Rows are points. The points of each table are mixes of a few directions, plus a little noise. How many directions does each table use, and how many do they share? Where both have some left over, give the other angles between the two spaces (their principal angles), to ten degrees, smallest first.

First (4 x 2)
[[ 31 -49]
 [-40  61]
 [ 13 -20]
 [ -5   7]]
Second (4 x 2)
[[-36  55]
 [ 25 -39]
 [-14  22]
 [ 24 -38]]
Directions: first 1, second 1, shared 1

First (5 x 4)
[[ 16 -70 -75  72]
 [  5 -10   7  -8]
 [  4   4  37 -36]
 [-13  40  21 -20]
 [-13  36   9  -9]]
Second (8 x 4)
[[ 30 -73   0   1]
 [ 15 -29  20 -20]
 [-22   6 -54  79]
 [-12  12 -15  26]
 [-12  65  12 -36]
 [ 13   1  40 -54]
 [-13  -1  53  -8]
 [  3  21 -62  15]]
Directions: first 2, second 3, shared 2

First (7 x 8)
[[-20  19 -15  13 -86  18   0   9]
 [-12 -30 -37  64  23 -26 -21  24]
 [-35  28  35 -10  12  25  51 -75]
 [ 47 -19  17 -47  41  24  10  11]
 [ 21 -32 -23  29 -48 -28 -19  67]
 [-34  35  24   2 -14 -44   1 -33]
 [ 34   0  -2 -50  72  31 -21  -3]]
Second (9 x 8)
[[ 16  20 -18  47  13  -2 -20   4]
 [ 17  13 -48  27   2 -36 -48  -1]
 [ 16 -43  35 -95 -39  42  38  47]
 [-13 -17  64 -91  66  42  12  47]
 [-31  -3 -23  26  -4 -37 -19 -46]
 [ 27  67 -12  28 -51 -32  68 -34]
 [-38 -25  11   1   0  -1   0 -29]
 [ 26  22 -18  35 -10  -1  -3   7]
 [-19 -34   9  23  22  26 -29   6]]
Directions: first 5, second 5, shared 2; angles 30, 50, 90

First (7 x 9)
[[ -8  -9  28   5 -13 -23  32  -3   3]
 [ -6 -10 -15  21 -32 -18  16 -42  20]
 [-20  -9  27 -20  55 -17 -18  16   4]
 [ 23  17 -12  -5 -11  32  -6  27 -23]
 [-51 -37 110  -7  23 -91  75  -1  20]
 [ 26  20 -82   5  -6  56 -63 -13  -3]
 [ 35  26 -56   1 -16  58 -38  14 -20]]
Second (7 x 9)
[[   9    6  119  -20  -16  -24   98   86  -46]
 [  -2   -1  -16    3    2    4  -13  -11    8]
 [  -2    0  -40    6    6    7  -32  -29   17]
 [   1    0    4   -1   -1    0    3    2   -3]
 [   4    2   40   -8   -4   -8   32   29  -15]
 [  -8   -5 -110   18   15   22  -89  -78   44]
 [  -1    0    1   -2   -1    0    2    2   -1]]
Directions: first 3, second 1, shared 1

First (8 x 12)
[[-30  47  11 -26 -34 -13 -40  14  26  70  -8 -14]
 [ 30   7   7   7  -4 -10 -11   9 -11  10   9  -6]
 [ 32 -16  24 -21 -14   5  55  -4 -15 -59  28  -5]
 [-76 -12 -50  32  44  16 -35 -16  23  25 -48  25]
 [ 20 -24 -35  62  54   0 -35  -1 -22   5 -19  18]
 [ 42  -5  40 -38 -32   0  59   2 -14 -54  39 -13]
 [ 14  11 -17  31  16 -12 -50  10  -5  45 -14   2]
 [-35  -4  20 -50 -30  15  56 -12  17 -41  12  -5]]
Second (8 x 12)
[[  -7   26    1   -7  -37  -23  -26    0   16  -43   69   -2]
 [ -16  -37  -45   -3   49   13   16    6    9   28   -6    4]
 [  17   30  -16   -6    1   41   -8  -36   -9   19  -26   11]
 [  43    1   12  -19   33   -3   22   17  -29   74  -24  -32]
 [  44  -10    9    3  -27   12   11   17   13   33  -42   28]
 [ -60  -26   30   -8  -67    1  -10   -3    0 -121   50    4]
 [  -5   28    9   23  -17  -37  -23    2   23  -24   29    9]
 [ -16  -13    3   17   65   -7   18   -2  -24   33  -49  -21]]
Directions: first 3, second 6, shared 1; angles 40, 80

First (8 x 18)
[[-19 -10  25  15  -6 -10  -7 -41  19  80 -21 -37  17  -4  18   5 -19 -15]
 [-21   3  10   6 -10  -5 -21 -43  21  85 -14 -41  16 -21  13   8 -18 -25]
 [  5  12 -33 -17 -13  10   1  42 -26 -68 -17  15 -41   5 -15   0  19  -4]
 [ 13  -2  -9 -15  12  -1  11  31 -21 -66   1  32  -6  21  -2  -4   4  18]
 [-14 -12  28  23  -7  -7   2 -34  20  69 -13 -31  12  -2  12   2 -11  -9]
 [  7 -10  21  44 -11  10  27  -3  22  14  29  -5 -12  -8 -21  -9  27   9]
 [  7  -4  -3 -20  17  -7   2  15 -17 -40  -5  24   9  21   9  -1 -10  14]
 [ 21  23 -40 -37  18   9 -15  32 -17 -76  38  43   4 -13 -14  -2   7  11]]
Second (9 x 18)
[[  -9  -16   27    4   11  -15    2  -26    6   39  -17  -11   26   17
    23    2  -23    4]
 [   4    7  -13   -2   -5    7   -1   12   -3  -19    8    5  -12   -8
   -11   -1   11   -2]
 [ -12  -21   36    6   15  -20    3  -34    8   52  -22  -14   34   22
    31    3  -31    5]
 [   5    9  -15   -2   -6    8   -1   14   -3  -21    9    6  -14   -9
   -13   -1   12   -2]
 [  -4   -7   12    2    5   -7    1  -11    2   18   -8   -5   12    8
    10    1  -10    2]
 [ -11  -19   33    5   14  -18    3  -31    7   48  -20  -13   31   20
    28    2  -28    5]
 [  27   48  -84  -13  -34   45   -7   78  -18 -121   51   33  -79  -51
   -71   -6   71  -12]
 [   6   10  -18   -3   -7   10   -2   17   -4  -26   11    7  -17  -11
   -15   -1   16   -2]
 [  -7  -12   21    3    8  -11    2  -19    5   30  -13   -8   20   13
    18    2  -18    3]]
Directions: first 4, second 1, shared 1

First (9 x 24)
[[ -9  -1  -3  -7 -16 -21 -12   5 -10 -16   7  10   2 -14  -3 -16   1 -27
   13   3 -14   8 -11  -1]
 [ 15   9   7  22  48  54  36 -18  24  44 -18 -24   2  43  12  48 -11  79
  -40  -3  33 -28  30   3]
 [-51  34  -6  24  26 -11  26 -24 -13   4  -3  23  37  34  22  36 -41  34
  -26  26 -27 -37  -3   3]
 [ 68 -34  11 -14   0  46  -8  17  29  23  -8 -41 -41 -13 -18 -12  40   9
    5 -33  51  25  22  -1]
 [-70  34 -12  13  -2 -49   6 -16 -31 -25   9  43  42  11  18  10 -40 -13
   -3  33 -54 -24 -24   1]
 [ 92 -32  19   2  39  98  21   4  54  63 -24 -67 -46  21 -11  26  38  76
  -28 -41  87   6  50   1]
 [-60  20 -13  -3 -29 -67 -16  -1 -37 -44  17  45  30 -17   6 -20 -23 -55
   21  26 -59  -2 -35  -1]
 [-16   7  -3   2  -3 -13   0  -3  -8  -7   3  10   9   0   3   0  -8  -6
    1   7 -13  -4  -7   0]
 [ 31 -37   0 -40 -62 -36 -52  36 -10 -40  18   0 -33 -66 -29 -72  44 -96
   57 -20  -5  55 -23  -5]]
Second (11 x 24)
[[  5 -17 -34  37  37  22  27 -11 -10  10  14  26  -4  30  57  -7   9  51
  -30  -5 -21  -8   4 -44]
 [-16  15  25 -20 -21 -20 -16   3   5 -11  -9 -19   6 -19 -32   4 -12 -29
   17  10   2   8  -1  26]
 [121 -52 -44 -16 -17  71  -8  48   5  43   8  39 -32  13  -9  -9  70 -18
    7 -75 106 -20 -23   7]
 [-15  12  20 -15 -15 -19 -11   0   3  -9  -7 -16   5 -16 -24   3 -11 -21
   12  10  -2   6   1  19]
 [-29  23  35 -26 -26 -30 -19   0   7 -16 -13 -27   9 -26 -42   8 -21 -36
   23  18  -5  11   1  33]
 [ 86 -60 -81  48  48  81  38  14 -10  43  27  66 -26  55  83 -16  59  69
  -43 -56  36 -27  -7 -64]
 [-85  28  10  38  38 -37  24 -44 -10 -26   4 -11  20  11  45   3 -45  48
  -25  52 -92   9  21 -36]
 [-29  12   8   6   7 -16   4 -13  -2 -10  -1  -8   8  -1   6   2 -17   8
   -3  18 -27   4   6  -4]
 [-53  17   4  27  28 -22  18 -29  -7 -15   4  -4  13  10  34   1 -28  35
  -19  32 -61   5  14 -26]
 [ 25  -5   5 -20 -19   6 -14  15   5   6  -4  -2  -5 -10 -27   1  11 -26
   15 -14  33  -1  -6  21]
 [-10  27  54 -59 -60 -37 -43  17  14 -16 -23 -41   6 -49 -89  10 -15 -81
   47   8  32  14  -7  70]]
Directions: first 2, second 2, shared 0; angles 40, 60

First (8 x 32)
[[-23   2 -39  24  18 -24  48   3  -6   4  11   6 -28   6  -1 -29  27  -7
    9  14  -4  19 -22   4  14 -23  -4   3   2  14 -23   7]
 [-45   3 -75  47  35 -47  94   6  -9   7  23  10 -56  12  -1 -59  54 -14
   18  25  -9  37 -42   7  27 -45  -8   4   4  28 -46  13]
 [ 36  -2  61 -38 -27  39 -77  -3   8  -6 -18  -8  45  -9   1  46 -44  11
  -14 -21   7 -30  34  -5 -22  37   7  -4  -4 -22  38 -11]
 [ -7   0 -13   8   7  -7  17   1  -1   1   4   2 -11   2   0 -10  11  -3
    4   5  -2   7  -8   0   5  -9  -1   0   1   5  -8   2]
 [ 12  -1  20 -14 -10  13 -26  -1   3  -3  -6  -3  16  -3  -1  15 -16   4
   -6  -8   2 -10  12  -2  -8  13   2  -1  -1  -8  13  -4]
 [-31   1 -53  34  25 -35  68   4  -7   6  16   7 -40   9   0 -41  39  -9
   13  19  -7  28 -31   4  18 -32  -6   2   3  20 -33  10]
 [ 46  -2  77 -49 -37  51 -98  -4  10  -7 -23 -11  57 -12   0  59 -56  13
  -19 -27   9 -40  43  -8 -27  46   8  -4  -6 -29  48 -13]
 [ 12   0  21 -13 -10  13 -27  -2   3  -2  -7  -3  16  -3  -2  17 -16   4
   -5  -8   2 -11  12  -2  -7  12   2  -1  -1  -8  14  -3]]
Second (10 x 32)
[[  17   -5   28   -8  -17   34  -37    5   14  -25  -25   -5   12  -34
     8   58  -17  -19  -16  -25   27  -12   41   -6  -25   10  -23   -2
     6  -27   34   19]
 [ -15   -1  -12   27   21   -2   42    6   10  -18   -7    8   -7  -24
    -6   27   31  -14   -5   -1    9    7   -4   11   -6  -18    3    6
    -2   -9   -6   31]
 [   4   -4    1   29   13    0   29   21   16  -32   -3   -4   -4  -22
   -10   40   28  -27  -13   -8   12    4   -3   12   -8  -14   -4    9
     0  -25   -1   38]
 [  14    5   23   13   26  -24   33   16    4   -2   27   -2   35   25
   -37    2   29   22   -5   18  -34  -12  -58   29   14    5   68   16
   -24  -11  -29    5]
 [  57   -7   26    5  -21  -12  -27   48    7  -30   34  -41   -1   35
   -13   -2   -6  -31  -15   -9   -9   -5  -22    1   13   10  -10    7
     3  -37   -1    1]
 [  -1    6   11  -92  -58   28 -121  -59  -36   73  -15    4    9   35
    42  -76 -103   56   27   -2   -7  -14   54  -46    2   47  -28  -31
    13   55   35  -95]
 [ -17    8   -4  -10   16  -18   16  -20  -14   34   12   15   17   25
   -11  -38    3   41   14   23  -29   -4  -32    9   14    6   45    1
   -14   27  -23  -26]
 [  -8   -1   -5   22   16    2   30    7   11  -19   -8    6   -3  -23
    -6   30   25  -14   -7   -3   10    4    0    9   -8  -14    1    6
    -1  -12   -2   29]
 [ -50    2  -52    6    7    1   28  -31   -9   19  -21   24  -38  -23
    26  -24    6    0   18    5   18   23   25  -14   -3  -22  -33  -11
    12   35   -1   -1]
 [  -2   -1  -17    6   -3   -8    6    5   -3   -1    5   -5  -21    6
     6  -18    2  -12    4    0    3   10    0   -6    6   -8  -19   -2
     7    4   -4   -1]]
Directions: first 1, second 4, shared 1

First (11 x 32)
[[  19  -16   60    0   43   41  -10   35  -13   26  -36   -5   50   13
   -33  -35  -14   37   33  -22   11   32   23  -36   19  -45   14  -20
   -17  -19    3  -25]
 [ -28   13  -74   -8  -50  -35   14  -34   11  -22   42    7  -53  -10
    38   40   11  -38  -34   16  -10  -31  -21   39  -21   43  -14   17
    10   15   -6   25]
 [ -54   -1 -104  -11  -70  -35   26  -37   -2  -26   63   16  -60    1
    42   52   19  -57  -38    1   -2  -32  -16   44  -31   43  -18    2
     3    3  -10   23]
 [  -9   -2  -14  -22   -2   18    0    6   -4   19   -4   -1   -2   -3
     8   -1  -12   14    9  -11   -1    5   -3    1    0  -10    4    2
   -16   -5   -3   -6]
 [  83   50   90   32   54  -23  -34   -3   39   -5  -57  -21   11  -36
   -18  -32  -13   37    0   51  -22   -4  -18  -12   23   14    7   41
    32   43   16   14]
 [  19   -4   43  -27   41   54  -16   34   -5   47  -47  -10   38   -6
   -14  -35  -33   58   40  -20   -1   31    7  -28   21  -43   20    0
   -29  -10    0  -26]
 [ -58  -36  -58  -27  -33   25   21    7  -30   11   33   14   -3   25
    10   18    5  -17    6  -42   15    8   15    3  -15  -18   -3  -29
   -27  -33  -12  -15]
 [  13  -10   40   27   19   -5   -2    9   -5  -13   -7    0   25   14
   -25  -12   13   -4    4   -1   10    7   16  -16    7  -11   -1  -15
    12   -7    5   -3]
 [  37   15   50   12   33    4  -17    9   12    5  -32  -10   18  -10
   -15  -22  -10   25   11   13   -6    8   -1  -14   16   -8    7   11
     7   11    7   -2]
 [  11   12    2   38  -12  -50    3  -24   13  -44   20    3  -18    1
    -1   17   27  -39  -29   28   -2  -22   -4   14   -9   35  -14    6
    35   16    6   22]
 [ -33  -17  -35  -12  -22    7   13   -1  -14    1   22    8   -7   12
     7   13    4  -15   -2  -19    7   -1    5    6  -10   -4   -5  -13
   -11  -15   -6   -4]]
Second (9 x 32)
[[   2    9  -24  -12  -23   26    3    1   16    0   16    7  -13  -22
   -13    3   -8   15   13  -15    2   -8  -23   -1   18    6   -1   16
   -21   -9    7   -8]
 [  29   26    6   17   -6   -2   -4   -6   25  -21   11    3  -18  -29
   -12  -19  -10   19    3   11   -7    4  -24  -10   32   12   -4   22
     1    6   15    5]
 [  15    2  -33   -1    5   17   10    6   10  -14   24   -7  -30  -13
     7   -6    4   11   27  -21    0   11  -14  -17    9   -7   -7    0
   -13  -12    2   15]
 [   9  -18   20    8    1   12   -2   12    4   -2   -8   -3   29   12
   -47   28   35  -20    8  -17   23  -40   -2    7  -18   12   -3   -4
     4  -12    1   -7]
 [   1  -15  -16   15   12   -1   11    7  -10  -22   25   -4  -15   11
     9  -11    9   -5   15  -14    4   27   13  -24    5  -18   -7  -25
     1  -16    0   14]
 [   4  -10  -36    0   -6   24   14   10    3  -17   33    0  -20   -6
    -7   -2    9    3   26  -32    8   11   -9  -21   11   -9   -8   -9
   -20  -22    1    6]
 [-120   -2   77  -53  -36  -62  -30  -35  -66  109 -107   31   99   58
    57   16  -67  -24 -121   84  -24  -13   67   93  -54    6   42    2
    31   54  -29  -67]
 [  44    6  -21   -5   44    6   -1   11   19   -8   -3  -32  -38  -15
    19   11   22    7   36   -9   -6   -7  -19  -14  -18    0   -7    6
     3    6   -7   39]
 [  13    2   25   33    7  -20    0   -3    2  -26    7    4    5    6
   -10  -18    5   -6   -7    9    2   15    9  -14   15   -1   -4   -7
    16    1    9    4]]
Directions: first 3, second 5, shared 2; angles 90

First (10 x 32)
[[ 82   8 -40 -44  21   5  -4  12 -50 -28  26  29 -54 -33  30  57   2  -9
   22  10   3  -4  15  61  21 -14  28  48 -19   0  -7 -27]
 [ 17 -21 -12 -25 -49  21  15  10   1  -2 -11  -3   4 -27 -23 -11  23  11
    7   7 -15  -3  12  -2   2 -23   2  19  10  -5 -22  -2]
 [-13  12  -8  14  48 -17  -4 -15  -6 -17  18  -1   4  12   9  21 -15  -8
  -11  13  14 -14 -11   8  11  18 -13 -22 -23   1  21  -9]
 [-33  17  61  31 -76  -5  12  -2 -38  20  15   6 -42  11  39   0  -6  34
    4  59 -18 -20   2  24 -14 -27 -24  25   3 -15 -77 -54]
 [-31 -29  -4   3 -39  30  33   4  36  15 -27 -16  44 -11 -46 -35  22  20
  -14   1  -6   9   1 -30 -11  -2  -5 -14  27   7 -10  24]
 [-36  27  47  44 -13 -40 -21  -9   6  16  15   1 -10  33  39 -20 -25 -25
   17  10  -5 -13  -5 -36  17 -32 -43  -5 -32 -33   3 -11]
 [ 26  -6  -9 -20  -2  20   4  11  -5   7 -11   9 -13 -13  -2  10   7  14
    0 -12  -2  19   3  22 -15  14  31  17  25  16 -12   6]
 [-23   4 -23  30  89   2  18   5  52  14  -4  18  44  26  -3  -1 -22 -25
   -4 -31  27  35  -9 -33  19  19  -2 -40 -10  10  67  59]
 [-17   3 -15   7  51 -12   0 -18  -1 -20  11 -11  18   6 -11  17  -6  -1
  -23   8  14 -15 -14   6  -2  33  -5 -32 -13  11  24  -2]
 [ 29 -15   0 -43 -25 -10 -53  -3   7  -5 -36 -32   4  -9 -29 -31  19 -10
    3 -63 -16   7   3 -22 -26  14  32   7  29   5  14  15]]
Second (8 x 32)
[[  14   -6   15   20   10   -2   34  -12    3  -20  -12    2  -21   15
   -10   -4   -4   35   27    5   -3  -15    5  -16   -2    4  -22   26
   -11   -8    7  -25]
 [  22   -1   -3    3    1  -17   36  -19   -7   -5   -7    8  -18   -1
    12  -21   -5   32   26    7   12  -23  -23  -19   -6   -8  -32    0
     2  -13    9    3]
 [  19   -5    9   12    7  -11   40  -17   -1  -15  -13    7  -24    7
     1  -15   -4   38   32    8    4  -22   -9  -17   -4   -2  -30   15
    -4  -11    9  -12]
 [   1    5  -10  -11   -8   -4   -9    0   -4   10    5    2    8   -7
     9   -4    1  -10   -9   -3    5    2  -10    3   -1   -6    3  -15
     6    1   -2   15]
 [ -59   13  -29  -40  -22   31 -121   50    3   48   37  -20   67  -25
    -2   40    8 -109  -91  -22   -8   63   29   53    9    2   91  -47
    14   35  -27   41]
 [  26   -1   -1    4    0  -20   42  -22   -7   -7  -12   10  -21   -1
    12  -22   -3   35   31    9   15  -26  -26  -21   -6   -7  -33    2
     2  -15   12   -1]
 [ -40    1    2   -4    1   30  -65   35   12   13   17  -19   32    1
   -21   38    4  -55  -47  -15  -21   41   40   32    9   15   56    0
    -4   25  -19   -4]
 [  19   -6   13   17   10   -6   40  -14    2  -20  -11    5  -23   11
    -3  -10   -3   36   30    7   -2  -20   -5  -18   -4    2  -28   19
    -5  -11    9  -19]]
Directions: first 6, second 2, shared 0; angles 70, 80
